Rows are points. Each copy is the shape, with its points in the same order, turned, moved and blurred by noise. Say if it was mirrored as well.
In the rows, 128 means zero.

Shape:
[[152 131]
 [ 98  74]
 [ 90 141]
 [188 162]
 [107  54]
 [124  79]
 [199 112]
 [ 97 107]]
Copy 1, 8 rows:
[[108 131]
 [135  67]
 [168 121]
 [ 85 177]
 [125  55]
 [114  75]
 [ 48 138]
 [143  94]]
Copy 1 is: mirrored
Copy 2, 8 rows:
[[115 122]
 [ 38 151]
 [ 93 187]
 [156  99]
 [ 25 134]
 [ 55 127]
 [112  70]
 [ 68 166]]
Copy 2 is: only turned
Copy 3:
[[145 134]
 [ 68 140]
 [109  83]
 [193 138]
 [ 62 158]
 [ 92 154]
 [169 183]
 [ 89 114]]
Copy 3 is: mirrored

Shape (7 x 4):
[[117 102 126 100]
 [146 109 129 196]
 [208 199 210 181]
 [111 172 136 126]
 [102 125 102 117]
 [ 87 105 115 119]
 [121 152 191 155]]
Copy 1:
[[ 88 146 154 158]
 [116  57 157 110]
 [136  49  23 122]
 [118 147 119 117]
 [105 149 171 146]
 [ 88 146 181 134]
 [ 82 106  94 102]]
Copy 1 is: only turned
Copy 2 (7 x 4):
[[107 124 163 128]
 [122 147  66 160]
 [119  90   7  48]
 [165 109 127  92]
 [137 122 149 141]
 [136 147 161 142]
 [128 148  89  71]]
Copy 2 is: mirrored
Copy 3 (7 x 4):
[[165 106  86 135]
 [154 145 178 113]
 [ 69 165 166  23]
 [121 167  91 128]
 [150 132  95 164]
 [181 130  95 149]
 [147 172 130  70]]
Copy 3 is: mirrored
Copy 4 (7 x 4):
[[ 99 126 157 146]
 [198 104 151 126]
 [223 197  59 180]
 [127 170 113 100]
 [109 117 145 102]
 [106 123 169 119]
 [167 196 133 144]]
Copy 4 is: mirrored
